Each row of a before or after table is a point. The points were changed in one or more steps. Then noise was added and the rows were shuffled. The steps act on columns, c1 being the first. Write out the steps. A step turns or swaps two columns, mirrors them in a line or flattens them onto one, adds a multiple of one to another, or multiplies or shifts one. Angles are multiples of 10 degrees, from the lower column toward the higher: turns from -170 to 170, lines from 10 to 170 but not 90. Use the fewest steps. Two steps may share a column if one is a turn and the other turns, adds or multiplies; they go together, in the order done. Otherwise the lowest column goes first.

Before (10 x 3):
[[-0.54 -0.53  0.42]
 [-0.60 -0.35 -0.10]
 [ 0.01  0.17 -0.48]
 [-0.82  0.57 -0.36]
 [-0.32  0.80 -0.27]
 [ 0.20 -0.43 -0.48]
 [ 0.03  0.45 -0.29]
 [ 0.28  0.67  0.15]
 [-0.21 -0.57  0.16]
 [ 0.32  0.36 -0.25]]
After:
[[-0.54 -0.54 -0.41]
 [ 0.65  0.27 -0.14]
 [ 0.35  0.33  0.26]
 [-0.57 -0.22 -0.18]
 [ 0.18  0.01  0.49]
 [ 0.46  0.01  0.28]
 [ 0.58 -0.81  0.36]
 [-0.45  0.20  0.47]
 [-0.36 -0.60  0.10]
 [ 0.80 -0.33  0.26]]
Steps: swap c1 and c2; multiply c3 by -1

Before (13 x 6):
[[-0.61  0.42  0.67  0.20 -0.01 -0.47]
 [-0.29  0.40 -0.29 -0.88 -0.67 -0.65]
 [-0.63  0.01 -0.25 -0.17 -0.35 -0.72]
 [ 0.00  0.15  0.86 -0.21 -0.12  0.26]
 [ 0.66  0.02  0.70 -0.15 -0.34 -0.05]
 [ 0.36 -0.41  0.44  0.00 -0.14  0.90]
 [-0.35 -0.13  0.24  0.03 -0.78  0.53]
 [ 0.18  0.72 -0.65 -0.39 -0.70 -0.13]
 [-0.13 -0.10  0.56 -0.27  0.21  0.79]
 [-0.01 -0.04  0.56  0.32 -0.38  0.37]
 [ 0.04 -0.06  0.36  0.05 -0.21  0.79]
 [-0.89  0.35 -0.55 -0.70 -0.64 -0.06]
 [ 0.06  0.01  0.19 -0.28  0.19  0.18]]
After (13 x 6):
[[ 0.03 -0.23  0.34 -0.05 -0.04  0.79]
 [ 0.05 -0.37 -0.24  0.46 -0.01 -0.74]
 [-0.41 -0.70 -0.67 -0.02  0.74 -0.15]
 [-0.21  0.21  0.58  0.16 -0.10  0.80]
 [-0.30  0.19  0.18  0.06 -0.01  0.19]
 [ 0.37  0.00  0.67  0.37  0.42 -0.46]
 [ 0.14 -0.78  0.23  0.23 -0.15  0.53]
 [ 0.31 -0.38  0.55 -0.08 -0.07  0.38]
 [-0.37 -0.36  0.71 -0.39  0.01 -0.05]
 [-0.13 -0.18  0.44 -0.27 -0.41  0.89]
 [-0.74 -0.68 -0.30  0.39  0.40 -0.66]
 [-0.37 -0.65 -0.56  0.75  0.33 -0.06]
 [-0.20 -0.13  0.88  0.06  0.14  0.29]]
Steps: turn c1 and c4 by -110 degrees; multiply c4 by 0.7; swap c2 and c5

Before:
[[ 0.06  0.50 -0.42  0.12  0.24  0.12 -0.32  0.48]
 [-0.03 -0.58 -0.16  0.66 -0.23 -0.05  0.43  0.38]
 [ 0.29  0.32  0.36  0.83  0.01 -0.17  0.27  0.33]
 [-0.38  0.45 -0.38 -0.48 -0.41 -1.12  0.33  0.30]
 [ 0.21 -0.02  0.15  0.85  0.54 -1.03 -0.40  0.16]
 [-0.13 -0.49  0.47  0.45 -0.02 -0.07 -0.47  0.32]
 [ 0.87 -0.15 -0.38 -0.14  0.53 -0.19 -0.35 -0.25]
 [-0.40 -0.53 -0.30 -0.40  0.64 -0.18 -0.29 -0.31]
 [-0.36  0.34  0.02  0.73 -0.44 -0.72 -0.06  0.11]]
After (9 x 8):
[[ 0.14 -0.67 -0.16  0.47 -0.46 -0.17 -0.19  0.30]
 [ 0.34  0.07 -0.44 -0.01  0.46 -0.06  0.45 -0.32]
 [ 0.45  0.79  0.33  0.51 -0.22 -0.30  0.03  0.20]
 [-0.37 -0.89 -0.39 -0.34  0.38 -0.03  0.58 -0.35]
 [-0.99 -0.32 -0.33 -0.31 -0.41 -1.06 -0.37 -0.33]
 [ 0.79  0.03  0.52  0.39  0.47 -0.21 -0.09  0.23]
 [ 0.42  0.23  0.16  0.64  0.53 -0.91  0.52 -0.37]
 [-0.53  0.03  0.01  0.53 -0.03 -0.70 -0.46 -0.22]
 [-0.75  0.05 -0.44  0.05  0.35 -0.15  0.22  0.50]]
Steps: add 1.5 times c3 to c1; turn c1 and c2 by 40 degrees; multiply c4 by 0.7; turn c5 and c7 by 80 degrees; turn c6 and c8 by 30 degrees

Before (10 x 9):
[[ 0.25  0.43  0.32  0.21 -0.03 -0.27  0.33  0.15 -0.64]
 [-0.15  0.28  0.32  0.16  0.58  0.29 -0.93  0.27 -0.19]
 [ 0.28  0.10  0.76  0.21 -0.08 -0.78 -0.16 -0.15 -0.62]
 [-0.57  0.26  0.26 -0.84  0.80  0.07 -0.57 -0.19 -0.08]
 [-0.12 -0.41  0.60  0.15  0.32 -0.60  0.52  0.40 -0.39]
 [-0.62  0.25  0.72 -0.27  0.57  0.40 -0.46 -0.37  0.45]
 [ 0.18  0.01  0.32 -0.09 -0.33 -0.99  0.31  0.32 -0.01]
 [ 0.37 -0.66  0.56 -0.43  0.07  0.67 -0.10  0.37 -0.48]
 [ 0.10 -0.22  0.09  0.34  0.23 -0.51  0.10 -0.36 -0.13]
 [ 0.91  0.23  0.58  0.42  0.30 -0.96  0.33  0.03 -0.19]]
After, 10 rows:
[[-0.08 -0.50 -0.07 -0.33  0.34  0.14  0.06 -0.69  0.03]
 [-0.11  0.18  0.69  1.02 -0.01  0.43  0.58  0.03  0.19]
 [-0.23 -0.16 -0.69 -0.01  0.61  0.55 -0.21 -0.13 -0.33]
 [ 0.25  0.41  0.72 -0.03  0.11  0.16  0.82 -0.29 -0.24]
 [-0.54  0.57  0.67  0.04  0.37 -0.45 -0.37 -0.62 -0.19]
 [-0.40 -0.39 -0.18 -0.93  0.72  0.93 -0.12 -0.11 -0.03]
 [-0.01  0.07 -0.28 -0.36  0.87  0.63  0.17 -0.61  0.36]
 [ 0.18  0.05  0.06 -0.01  0.61  0.65 -0.69 -0.55 -0.23]
 [ 0.29  0.12  0.94  0.61  0.41 -0.02  0.52  0.50  0.22]
 [ 0.12  0.12 -0.09 -0.30  0.21  0.53 -0.23 -0.04  0.36]]
Steps: turn c1 and c4 by -140 degrees; turn c2 and c7 by 140 degrees; turn c5 and c6 by 140 degrees; turn c3 and c5 by 70 degrees; turn c8 and c9 by -110 degrees

Before (11 x 11):
[[ 0.17  0.47 -0.31  0.04 -0.20 -0.02  0.43  0.02 -0.30  0.27  0.03]
 [ 0.56  0.03 -0.42 -0.12  0.34 -0.81 -0.11  0.16  0.13  0.21  0.11]
 [-0.30  0.26 -0.80  0.42  0.36  0.40 -0.22 -0.43 -0.56  0.14  0.90]
 [-0.30  0.16 -0.50 -0.78  0.09 -0.76 -0.36  0.32 -0.33  0.30 -0.33]
 [ 0.60 -0.22 -0.21 -0.15 -0.01 -0.07  0.00  0.31 -0.24 -0.13 -0.29]
 [-0.19  0.44  0.12 -0.05 -0.38 -0.30 -0.10 -0.23 -0.16 -0.50 -0.83]
 [ 0.33 -0.05 -0.38 -0.32  0.70  0.29  0.19 -0.41 -0.16  0.11 -0.03]
 [ 0.49  0.37 -0.06 -0.32  0.15 -0.30 -0.04  0.23  0.02 -0.26  0.45]
 [ 0.60 -0.62 -0.27 -0.44  0.44  0.01 -0.08 -0.61 -0.72  0.67  0.40]
 [ 0.29  0.23 -0.02 -0.17  0.58 -0.77  0.17  0.57 -0.38  0.18  0.03]
 [-0.13 -0.05  0.03  0.09 -0.63 -0.44  0.56  0.27  0.13 -0.57 -0.04]]
After:
[[-0.27 -0.09 -2.39  0.41  0.33  0.37 -0.59  0.48 -0.56  0.17 -0.72]
 [ 0.32 -0.09 -1.10 -0.33  0.70  0.33  0.15  0.42 -0.20  0.10 -0.02]
 [-0.18 -0.34  0.39 -0.04 -0.40 -0.28 -0.02  0.20 -0.11 -0.50  0.88]
 [ 0.17 -0.65 -0.95 -0.01 -0.20 -0.04  0.11 -0.02 -0.32  0.28 -0.07]
 [-0.29  0.03 -1.49 -0.81  0.07 -0.80 -0.27 -0.33 -0.31  0.30  0.45]
 [ 0.50 -0.32 -0.21 -0.28  0.15 -0.30 -0.32 -0.24  0.05 -0.24 -0.32]
 [ 0.55  0.04 -1.26 -0.15  0.34 -0.78 -0.19 -0.17  0.11  0.22 -0.06]
 [ 0.56  0.23 -0.61 -0.11  0.02 -0.06  0.22 -0.30 -0.24 -0.16  0.28]
 [ 0.26 -0.29 -0.07 -0.14  0.57 -0.79  0.01 -0.58 -0.40  0.18 -0.04]
 [ 0.63  0.57 -0.82 -0.42  0.43 -0.01  0.10  0.58 -0.73  0.68 -0.47]
 [-0.11 -0.22  0.13  0.08 -0.66 -0.47  0.49 -0.31  0.15 -0.61 -0.13]]
Steps: turn c2 and c7 by 150 degrees; turn c7 and c11 by 160 degrees; multiply c3 by 3; multiply c8 by -1
